Every row gives one point. To make a cloud, some directions were put in groups of two or more. Within a group, all points are equally far from the middle, so they leave a hole (a ring in 2 directions, a hollow ball in 3). The other directions are filled evenly. Then the cloud was stretched, turned, moved and blurred a little. Count the holes, and give their numbers of directions, smallest first.
(in the rows, 128 means zero)

Cloud:
0:  60 132 157
1: 106  74 128
2: 120  72 192
3: 125  70 144
4: 155 116  67
5: 154  88 100
6: 105  77  88
7:  80 191 123
8:  65 102 142
9: 154 159  70
10: 150 184 207
11: 102  75 110
12: 116  82  68
13: 182  99 127
14: 172 103 107
15: 160 170 101
16: 129 187 182
17: 178  73 166
18:  72  82  70
Holes: 1 (2)

Cloud:
0: 113 182 105 179
1: 172 197 167 159
2:  85 141  76 102
3: 104 116 190 185
4: 113  71 137 123
5: 205 180 133 170
6: 128  85 190 153
7:  77  96 111 112
8:  96 159 166 192
9: 136 106 195 193
10: 196 137  83 113
11: 192 107  91 180
12: 106 101  72 148
13: 181 194 110 155
14: 209 133  88 148
15: 113  88  80 142
16: 214 150 149 191
17: 180  88  96 122
18:  67 122 168 123
19: 186 121 153 215
20: 119 154 122  64
21: 116 105  72 164
22: 111 144  89 190
23:  80 156 184 152
24: 197 106  86 159
25: 102  91 185 152
Holes: 2 (2, 2)

Cloud:
0: 137 144 141 113
1: 118 112 169 132
2: 143 102 134  65
3: 179 121  51 151
4:  83  93 160 174
5: 182  88  52 165
6: 168 215 170 129
7: 155 159  81 115
8:  82 143  63  98
9: 148 163  60 198
10: 125 122 121 124
11: 147  81  54 112
12: 171 163 118 145
13:  85 105 111  63
14: 121 199 181 147
15: 114 134  56 130
16: 135 183 154 105
17:  70 151  49  89
18: 159 142  80 179
19:  92 107 186 170
20:  75  75 163 135
21: 112  97 164 151
22: 145 164 146  76
23:  55 206  66 176
24:  45 136  93 163
25:  81  97 151 126
26: 115 139 129  99
27: 119  49 172  58
28: 108  45 102 108
29: 129  47  89 104
30: 182 124  58 136
31: 112 215  98 166
Holes: 0

Cloud, 51 rows:
0:  50  85  62 107  96  80
1: 130 155 152  52 166 194
2: 157 102 145  61 175 126
3: 221  86 128  51 136 129
4:  84 100  73  34 148 142
5: 157 168 186  77 119  87
6: 146 122 160  39 110 178
7: 111 172 155  64 146 146
8: 107 113 193 122 149  93
9:  87  81 103 148 180 159
10:  71 132 100 164 171 185
11: 134 162 114 133  97 222
12: 186 146  85  38 132 186
13: 137 126  73  64  42 136
14:  91  71 114  80  82 126
15: 117  99  48  90  83 148
16:  73  91 115 131 200 189
17: 131 116  59  79 132  38
18:  96  77  47 101 100 136
19: 107  90 101 159 158 133
20: 202 115  71 107 132 196
21: 110 171 125 120  71 182
22:  91 124 174  73 123  65
23: 152 123 108 142 161  84
24: 167  87  86 114 136  54
25: 131  62  98 140 128  86
26: 143 147  68  59 119 168
27: 155 153 150 175 131 147
28: 120 131  78  56  42  92
29: 218  99 116  79 154 136
30: 173 190 127  74 156 200
31: 114 107  71  19 107 130
32: 125  94 116 159 120  87
33: 174 160 121  92 133 112
34: 114 175 105 115 173  81
35: 123 141  54  76 135 196
36: 140 109 136  83 165  38
37: 153  75 153  72  97 179
38: 124 179 174  60  94 189
39: 157  92 192 113  82 118
40: 153 151 146 173 131 159
41: 111  92 128  94  66 166
42: 128  97  91 125  67 128
43:  63  97  80  55 121 121
44: 116  84 140 141 185 135
45: 196  79  92 104 179 133
46: 127 129  71  86  55  80
47: 120 115  25  66 161 113
48: 134  97 113 151 103 112
49:  39 138 151 143 136 137
50:  78 103 104  57 157 168
Holes: 1 (3)

Cloud (55 x 6):
0: 115 151  80 107 132 147
1: 152  87  91  60 117 124
2: 204 140  92 166  33 100
3: 143 169 216 146 145  90
4: 127 129 124 185 123 166
5: 179 137 215  88 124 112
6: 155 149 146 159 110 135
7: 198 113 205  89 116 130
8: 133 164 203  89 120  70
9: 208 139  95 153  84 142
10:  89 179 168 108 104 155
11: 140 193 209  82  67 129
12: 141 136 157 137 152  45
13: 133 176  95  87 135 176
14: 167 113  88 106 146 137
15: 174 147 147 108  79  73
16: 198 205 104 130  65 116
17: 182 119 131  85  61  30
18: 131  74 132  95  97 108
19:  90 141 159  86 154  62
20: 180 177 145 177 134  60
21:  84 190 159 125 133 164
22: 115  75 183  76  87  57
23: 177 193 207  70 147 118
24:  94 128  57 163 165  96
25:  95  78 162  99 108 152
26:  56 121 105 108 136 161
27: 165 190  57 125  98  99
28: 166  99 149 175 114  58
29: 170 193 116 181  59  76
30: 118 108 205  67 175  93
31:  91  71 121 154  80  83
32: 136 148  56 203 126 100
33: 197  91 164 173 101 109
34: 119 166 171 139 110 141
35: 134 183 163 170 112 115
36: 116 107  82 151 128 145
37: 126 154 164  56  86  27
38:  80 181  94 131 105 143
39: 192 182 161 138  85  76
40: 160 116  73 112 125  85
41:  97 195 123  90 128  29
42: 135 223 147 138 126 193
43: 140 108  92  50 147 115
44: 100  69  74  91  92  74
45: 124 169 157 155  93 181
46: 128 181 145 101  81 196
47: 124 163 158  95 192 179
48: 111 128 133  89  93 148
49: 144 144 188 126 215 106
50: 165 111 152 112 156 117
51: 153 114  41  92 141 155
52: 165 138  44 191  42 114
53: 169 109 133  65 193  58
54: 195 154 186 124  63  70
Holes: 0
